Each point is reached from the start by the listed moves, each made 0, 1 or 2 times, or once backwards (-1), plus a little noise. Say if it took an odd or an even number of moves. Then give how often each move was made.

Moves:
(1): [  5 -46  25]
(2): [ 2 30 53]
Start: [-28  14   1]
Points:
[-27  45  52] => odd (0, 1)
[-26 -63 -27] => even (1, -1)
[-31  14   0] => even (0, 0)

Moves:
(1): [-37   6  10   0   4   3]
(2): [ 18 -18 -23 -35  26  21]
(3): [-16  -7 -11   3   8  -4]
(4): [ -2 -11 -34  16 -31  -1]
Start: [ -1   9  -1  -7  -2 -14]
Points:
[-24   4 -50  58 -92 -37] => odd (0, -1, 0, 2)
[ 46 -13 -70  20 -76 -16] => even (-1, 0, -1, 2)
[-19 -28 -45 -73  64  28] => even (1, 2, 1, 0)

Moves:
(1): [ 11  -6   5   1  13  -3 -20 -19  -5]
(2): [ -2  -6  15  15 -11   7   1  -8 -10]
(3): [ -5   2 -32   9   1  -3   6  11  -7]
(4): [ -3  14  -1  -3  17   7 -14  -7 -13]
(5): [  5  21 -22 -15  -7  -4 -10   9   1]
(6): [-11 -27   4 -12 -33   5   0 -31  -9]
(7): [ 6 -9  4 10 14  6 13  4  4]
(8): [ -1  -6 -20  -6  15   1  11  12 -26]
Start: [-10 -12  -3  11   6  -2  -1   9  -7]
Points:
[  -5   82 -121   -3   28  -19  -37   67  -28] => odd (0, 0, 2, 1, 2, -1, -1, 0)
[ -8  14 -20 -18 -27   6 -33 -18   4] => even (0, 0, 0, 1, 2, 1, 1, -1)
[ -8  -4   4  12  32  28  27  31 -35] => even (-1, 1, -1, 1, 1, 0, 2, 1)
[  5   6 -35  42  69   2 -54 -28 -27] => even (2, 0, 2, 2, 0, 0, 1, -1)
[-19   4 -55  -8  19  -9 -82 -58 -39] => even (2, -1, 2, 2, 0, 1, -1, -1)

Moves:
(1): [ 29  -8   5 -18   8   9 -24  25  -4   7  16   8]
(2): [-15 -31 -21  24 -19  22  11  16   9  24   4  27]
(3): [-17 -13  17   4  15  -7  -6  11  18 -13  -9 -14]
(4): [-7  9  3  2 -8  6 10 -2 -9 -8  8 15]
(5): [ -8  -1   2  -7   0  -6 -19  15  -6   0  -8  24]
(6): [ -8 -14  27  14   8  -2  -8 -18  14  -2   6  14]
(7): [ 12  -2  -4   2   6  10   7   7   5  11 -34   6]
(8): [ -9  -9  -6 -37 -22  -1 -15  -4  10  10  10  27]
(9): [  3  -2   5   1 -16 -23  12  -1   9 -14   1   1]
(10): [  5   0  -4  14 -12   8   0   1   6  -4   6  11]
(11): [ -7 -13  -9 -22  -9  22  11  -9 -24 -17   5   8]
Start: [ -4   3  -6  11   1   1 -12  -4   5  12  -4  -1]
Points:
[  47   14   35  -20  -34  -59 -100   -5   44    7   56   53] => even (1, -1, -1, -1, 1, 1, -1, 1, 1, 2, -1)
[ 27 -11  24 -12 -19   2 -88  59  47  13  78  48] => odd (2, 0, 1, 1, 0, 0, -1, 1, 0, 2, -1)
[-16  61  -5  10 -21 -16  -8  16  36  -3 -82  45] => odd (-1, -1, 1, 2, 1, -1, 2, 1, 0, 2, -1)
[ -22  -91   68   29   31   22 -121   52   97   45   67   64] => even (2, 1, 2, 0, 0, 2, -1, 1, -1, 1, -1)
